Each row of a before or after table is a point. One or more steps were done to the points. Then noise was added and the rows were shuffled. The steps act on how far a point lies along the listed directions, d1 being the first. What was done? A step turns or swaps two directions, mirrors them in a line or flattens them onto one, adds a multiple of one to another, or multiplies one. Angles are multiples of 10 degrees, from the lower direction toward the higher: turns from -170 to 170, lines from 10 to 170 but not 90. Use the fewest steps. Two steps may share a direction if one is a turn and the other turns, adds or multiplies; they go together, in the order done. Otherwise the lowest direction goes first.

Directions:
(1): 58; 7
(2): 7; -58
Before, 9 rows:
-10; 24
67; 37
-24; 68
0; -23
-20; -27
-48; 84
55; 0
51; -28
3; -24
After:
-15; -17
44; -36
-32; -5
74; -14
26; 64
-13; -23
22; -54
9; 25
18; 93
Steps: turn d1 and d2 by 40 degrees

Directions:
(1): 37; -58; -19; 64; 25; -25
(2): 49; -8; -68; -28; -39; 31
Before:
45; 12; -74; -67; -62; 52
27; -24; -8; 35; 23; -28
1; -18; 15; 7; 0; -1
39; -40; -29; 13; -16; 15
27; -3; 8; 2; -19; 16
8; -4; 3; -4; -3; -23
25; -17; 1; 22; 7; -8
-7; 13; 7; -1; 12; 14
12; -20; 1; 28; 13; -14
After, 9 rows:
-4; 7; 14; 7; 20; 10
33; -14; -15; 8; -8; 5
9; -20; 5; 6; -3; 1
25; -13; -26; -24; -35; 38
13; -6; 1; -7; -5; -20
17; 4; 13; -4; -23; 16
-22; 65; -2; -96; -51; 47
26; -20; -20; 13; -1; 0
46; -20; -36; 14; -1; -7
Steps: turn d1 and d2 by 50 degrees

Directions:
(1): 50; -8; -40; 52; -1; 59; 39; -38; 15; -49; 48
(2): 22; -37; 56; -53; -71; 24; -30; 7; -14; -56; 21
(3): -39; 6; 30; 90; -34; -21; -63; -25; -10; 7; 35
(4): -38; -5; -15; -15; -38; 81; 3; -52; -35; 57; -33
(5): 29; -95; 48; 26; 26; -16; 38; -7; -28; 46; 4
Before:
18; -19; 13; -56; -13; 18; 11; -2; -11; -19; -26
-28; 0; 24; 95; -29; -25; -59; -39; -15; 0; 35
40; -14; 46; -13; 25; -61; -4; 55; 33; -49; 44
20; -4; -28; -18; 44; -21; 38; 12; 1; 34; -37
20; -27; -5; -34; 14; 15; 46; -4; -20; 16; -22
14; -18; -19; 0; 20; -3; 19; 0; -8; 18; -17
18; -17; -8; -27; 25; -16; 31; 5; 3; 27; -17
-17; 36; -45; 19; 39; -22; 26; 7; 3; -2; 0
18; -14; -2; -11; 16; -8; 19; 0; 11; 20; -5
37; -26; -15; 12; 8; -5; 26; -10; 1; -50; 2
14; 60; -56; -16; 42; -11; 27; 17; 30; -33; -11
12; -26; 5; -27; -19; 35; 4; 15; -3; -18; -4
-3; -24; 19; -35; -6; -1; -3; -9; 0; 7; 4
32; -23; -19; -26; 7; 31; 52; 1; 7; 1; 5
After:
-5; 0; -17; -40; 7; 26; 23; -18; -13; 15; -45
33; -3; -3; -41; 27; -43; 18; 39; 12; -14; -22
11; -14; -6; -35; 31; -12; 41; 11; -13; 23; -28
-9; -18; -15; -13; -2; 42; 17; 0; -8; 21; -21
29; -32; -11; -24; 20; 15; 52; 9; 5; 17; -5
20; 8; -9; 3; 12; -34; 14; 26; 9; -57; 30
16; -10; 4; -44; 16; -27; 20; 19; 8; 11; -13
-27; -5; 29; 92; -31; -28; -61; -36; -18; 2; 36
12; -35; 65; -66; -61; 33; -27; 13; -10; -26; 20
-18; -4; -1; -29; 1; 2; -3; -17; 0; 25; -8
51; 15; -21; -28; 8; 8; 25; 14; 22; -79; 19
29; -53; 7; -2; -9; 10; 22; -20; -19; -24; -11
17; -17; -3; -8; 19; -27; 10; 17; -6; 5; -15
16; -13; 10; -22; 8; -19; 7; 9; 9; 13; -6
Steps: turn d1 and d5 by 40 degrees; turn d2 and d4 by 80 degrees

Directions:
(1): 13; -32; 42; -57; 49; 1; -10; 34; 53; -34; 19; 36; 37; 28; 8; -16; 25; 25
(2): -29; 6; 42; -33; -16; 8; 95; 42; -34; -7; -13; -14; 30; -13; 23; 18; -19; -24
(3): -53; -15; 4; 35; -35; 0; -17; 32; 33; 53; 22; 3; 52; -17; -13; -20; 54; -39
Before (9 x 18):
33; -9; 49; -55; 30; 5; 38; 6; 2; -36; -14; 15; -3; 21; 17; 7; -32; 31
26; 14; -10; -26; 32; 0; -10; -19; -11; -14; -34; -3; -36; 20; 11; 2; -25; 39
-50; 16; -30; 70; -84; 5; 11; -2; -44; 54; -10; -36; -15; -45; -13; 3; 7; -57
23; -1; -19; 12; 16; -1; -30; -27; 3; -26; -8; 12; -27; 9; -12; 2; -16; 10
-8; 30; -30; 45; -30; -9; 2; -48; -57; 38; -29; -39; -59; -3; -4; 31; -32; -22
23; -1; 6; -38; 5; 12; 15; 2; -5; -39; -5; -1; -9; 8; 8; 6; -15; -2
-14; 23; -1; 19; -33; 0; 51; -18; -64; 10; -14; -34; -23; -34; 10; 22; -45; -8
23; 19; 0; -4; 9; -1; 40; -25; -28; -7; -28; -34; -38; 12; 9; 9; -42; 17
-6; 14; -25; 18; 5; -2; -36; -18; 12; 6; 11; -12; -2; -6; 2; 1; 10; -5
After:
-26; 9; 9; -11; 9; 3; 19; 20; 6; -2; 10; -10; 30; -11; 18; 8; 9; -17
2; 30; -23; 33; -31; 0; 22; -42; -65; 9; -16; -35; -45; -30; 2; 18; -51; 5
-77; 12; -5; 58; -97; 5; 40; 29; -38; 64; -6; -37; 20; -50; -9; -3; 21; -74
14; -2; 19; -30; 24; 7; 38; 7; -14; -48; -16; 11; -6; 10; 7; 12; -30; 7
-18; 28; 11; 3; -25; -5; 72; -11; -74; 21; -38; -41; -32; 2; 16; 43; -43; -25
45; 6; -18; -22; 15; 8; -18; -25; -5; -43; -7; -2; -38; 15; 0; 6; -19; 11
43; 23; -6; -12; 20; -2; 32; -46; -35; -21; -38; -35; -57; 16; 11; 17; -61; 32
41; 18; 3; -51; 43; 3; 18; -18; -27; -39; -44; -7; -42; 29; 24; 13; -48; 49
74; -1; -5; -15; 39; -2; -39; -53; 4; -34; -15; 15; -60; 29; 0; 2; -41; 54
Steps: mirror d1 and d2 in the line at 160 degrees; multiply d3 by 1.6

Directions:
(1): 25; 4; -11; -66; 18; 47; -28; 2; -26; -56; -38; -56; -17; -14; -5; -5; -54; -10; 8; -17; 36; 11; -17; -41; 37; -23; 27; 27; -63; -8; 58; -77
(2): 37; -47; -41; -16; 55; -50; -22; 58; 56; -6; -8; -39; 15; 17; -14; -46; -1; -26; -40; 94; 60; 1; -9; 17; -21; -26; -17; -7; 31; -4; 19; 16
(3): -24; -13; 46; -18; 20; -20; 52; -39; 0; 32; 44; 11; -55; -60; 52; 5; -35; -19; -5; 52; 18; -83; -17; 32; 54; -27; -29; -40; -21; -9; 15; -24
(4): 37; -47; -3; -6; -19; 4; -11; -89; -21; 28; 47; -39; -46; 32; -31; 21; 68; -9; -1; -5; 59; 20; 49; 27; 15; -13; 22; 27; -34; -12; 34; 57
(5): -3; 27; 6; 17; 10; -95; -30; 7; -22; 15; -23; 25; -19; -2; -22; 41; -33; -70; 45; -10; 24; -48; 36; -12; -8; -5; 41; 85; 33; -46; -17; -19
(6): 67; -25; 41; -34; -3; -16; -36; 22; -47; -44; -40; 16; 2; 2; 0; 17; -41; -13; -32; -26; -10; -18; 33; 80; 27; 66; 27; -74; 7; -6; -10; 40
Before, 10 rows:
2; 10; 12; 7; 5; -29; 7; 15; 5; -2; 0; 13; 4; -5; 5; -11; -2; -12; -8; 24; 10; -35; 20; 42; -7; 12; -16; -22; 24; -14; -1; 29
-14; -15; 10; 30; 26; -71; -1; 30; 21; 29; 8; 43; 5; -16; -1; -11; -14; -14; -8; 51; -20; -45; 17; 62; -13; 10; -8; -37; 66; -5; -48; 21
-3; -18; 17; 18; -49; 17; 25; -41; -36; 21; 26; 41; 23; 27; -12; 23; 48; 38; 6; -46; -49; 52; 23; 42; -2; 57; 19; -32; -8; 27; -26; 81
-31; -21; -25; -5; -5; 7; 49; -77; 42; 72; 68; -12; -44; 3; 6; -25; 44; -1; 12; 46; 31; 12; -17; -19; 6; -27; -27; 26; -29; 19; 51; 16
1; 21; 61; -61; -2; 48; -3; 21; -49; -45; -50; -7; 11; -35; 23; 8; -67; 24; -2; -28; -36; -19; -34; 0; 60; 33; -12; -72; -3; 22; 25; -53
-15; -32; -36; 4; -16; -13; 22; -30; 33; 35; 37; -12; 9; 23; -9; -4; 59; 21; 4; 13; 15; 12; -14; -19; -19; -1; 10; 45; 12; -4; -2; 27
-34; 26; 26; -5; -23; 21; 12; -25; -37; 16; 16; 37; -6; -37; 27; 52; -33; -2; 32; -51; -37; -15; -2; -21; 10; 6; -9; 4; -11; 10; 2; -51
-9; -15; 9; -14; 47; -38; 10; 92; 58; -18; -21; 8; 32; -7; 18; -38; -38; -1; -35; 76; 4; -60; -44; 12; -37; -7; -42; -47; 57; 10; -29; -16
-12; 26; -26; 6; -42; 57; 2; 18; -37; -23; -8; 8; 24; 9; 10; 1; 8; 36; 8; -38; -52; 17; -2; -7; 2; 29; -31; -49; -26; 48; -2; 32
62; -23; 6; -35; 17; -15; -54; 68; -10; -64; -55; 7; 38; 30; -9; 7; -53; 6; -22; -9; -17; -19; 19; 39; -16; 69; 15; -58; 13; -9; -21; 24
After:
0; -20; 3; -32; 53; -18; 10; 95; 61; -26; -25; -8; 34; -4; 21; -48; -41; 3; -41; 80; 6; -51; -51; 6; -30; -7; -45; -56; 42; 21; -16; -27
-19; -24; 13; 20; 9; 4; 22; 13; 17; 11; 17; 32; 15; -21; 13; -25; 1; 35; -25; 37; -48; -12; -4; 61; 2; 16; -29; -88; 34; 22; -35; 20
12; 11; -46; -27; -7; 39; -25; 50; -26; -48; -29; -28; 22; 10; -5; -15; -17; 9; 3; -6; -8; 17; -10; -19; 10; 6; -15; -25; -34; 34; 26; 1
-43; 31; 31; 6; -31; 21; 16; -32; -43; 26; 19; 49; -2; -38; 32; 59; -25; 0; 38; -59; -47; -18; -1; -13; 7; 14; -9; 5; -5; 6; -9; -46
-8; -41; -42; -11; -17; 11; 19; -29; 37; 19; 32; -27; 7; 24; -7; -14; 58; 25; -8; 19; 19; 22; -21; -20; -11; -6; 3; 33; -6; 4; 11; 20
14; 21; 53; -57; 19; -21; -27; 42; -44; -35; -68; -5; 3; -31; 7; 14; -86; -18; 11; -11; -4; -48; -18; -3; 50; 25; 5; -27; 23; -6; 23; -61
5; 8; 10; 2; -3; -1; 16; 4; 3; -9; 2; 5; 5; -8; 12; -16; 4; 7; -16; 19; 2; -20; 8; 40; -2; 15; -26; -39; 11; 0; 11; 28
24; -39; 0; -26; -25; 52; 12; -21; -25; -20; 13; -8; 27; 26; -16; -6; 28; 49; -17; -20; -16; 68; 3; 31; 12; 39; 19; -42; -42; 37; 12; 51
-14; -27; -34; -21; 11; 6; 37; -60; 50; 57; 56; -36; -47; 8; 0; -36; 28; -9; 5; 61; 53; 12; -24; -24; 11; -37; -18; 33; -38; 14; 68; 1
66; -23; 7; -33; 18; -19; -56; 69; -13; -62; -54; 11; 33; 28; -8; 12; -53; 3; -20; -12; -16; -20; 21; 43; -15; 67; 17; -58; 13; -14; -24; 26
Steps: add -1 times d5 to d2; turn d1 and d5 by 60 degrees
